Each row of a before or after table is a point. One or more steps were done to the points. Then noise was added and the rows were shuffled. The steps act on columns, c1 being the first. What was done? A step turns or swaps two columns, mirrors them in a line or flattens them onto one, adds a multiple of one to another, or multiplies or shifts one. Angles are multiples of 10 degrees, from the lower column toward the higher: turns from -170 to 170, lines from 10 to 170 but not 90. Use the fewest steps. Two steps may share a column if one is a turn and the other turns, adds or multiplies; they go together, in the order done. Otherwise the lowest column goes first.
In the rows, 128 means zero.

Before:
[[119 156  94]
 [173 118 206]
 [131 160 137]
 [175 185 153]
 [108 165 152]
 [138 123 124]
 [ 80 223 129]
 [130 135 106]
 [120 162  67]]
After (9 x 3):
[[137 129 122]
 [105  99 104]
 [ 49  53 128]
 [118  92 134]
 [113 103 115]
 [175 122 160]
 [154  58 134]
 [ 96 100 141]
 [126 115 113]]
Steps: mirror c1 and c2 in the line at 170 degrees; multiply c3 by 0.4

Before:
[[117 155 121 112 142 145]
 [123 115 154 136  88 114]
 [ 94 112  94 116 171 140]
 [124 138  92 127 141 115]
 [168 165 163 129 129 125]
 [143 138 125 105 112 145]
 [172 119  88 164 130 154]
 [120 164 161 168  98 114]]
After (8 x 6):
[[109 121 140 147 105 113]
 [ 89  56  39 127 127 136]
 [134 114  51 169 136 142]
 [137 110 157 114 112 110]
 [159 179 219  84 117 110]
 [135 157 232 115 127 141]
 [138  61  47 160 169 138]
 [ 80 178 239 125 165 111]]
Steps: turn c1 and c6 by 170 degrees; multiply c3 by 3; turn c2 and c3 by 160 degrees; turn c4 and c5 by 90 degrees

Before:
[[111 178 145  91 152 167 105 150 135 104 127]
 [176 132 119 118 151 101  96 143 180 166 175]
 [121  87 132 176  92 188 187 101 167 123 167]
 [ 85 167  81  95  81 147 163 152 133 173  85]
 [167 185 150 133 128 163 177 124  98 146 104]
 [156  96  77  78  55 131 153  82 176  69 153]
 [125 132 154  97  84 113 115 110 147 163 184]
 [ 79 116 172  89 158 186 123  99 111  87 100]
 [143 118 156 162 101 114 178 101  91 123 113]
 [124 123 148 128 127 172  90 112 125 140 159]
 [ 96 162 147 157 128 117 135  86  78 108 141]
 [171 182  84 125 152 138  78 108 125 166 132]
 [110 125 130 165  69 152 118 119 139 100  84]
 [ 84  80 126 100  76 190 158 129  71  76 155]]
After:
[[110 120 135 131  59 158 116 115 125  93 171]
 [131 178  96  75 104 114 111 108 161 149  78]
 [ 98 136 106 156 117 115 138  84  74 134 120]
 [ 83 135 125  76  97 195 170 127  52 106 101]
 [177 174 168 138 152 136  67 110 143 160 119]
 [ 80 130  91 107 172 185 125 101  91  96 162]
 [144  97  97 141  87 115 194  99  96 140 148]
 [124  62 124 156  76 190 203 104 158 102  85]
 [111 198 114 104 161 167  98 150 120 101 131]
 [161 177 172  51  91 133 159  80 143  51  91]
 [176 128 132 134 151 101  90 145 192 135  81]
 [165 180 108 131 126 164 190 124 109 159 153]
 [ 83 219 183  76 104 145 174 154 156 169 164]
 [127 120  99 130 125 175  79 112 127 138 102]]
Steps: turn c4 and c5 by -30 degrees; add -1 times c4 to c2; turn c3 and c11 by 170 degrees; multiply c7 by 1.3; turn c9 and c10 by -30 degrees
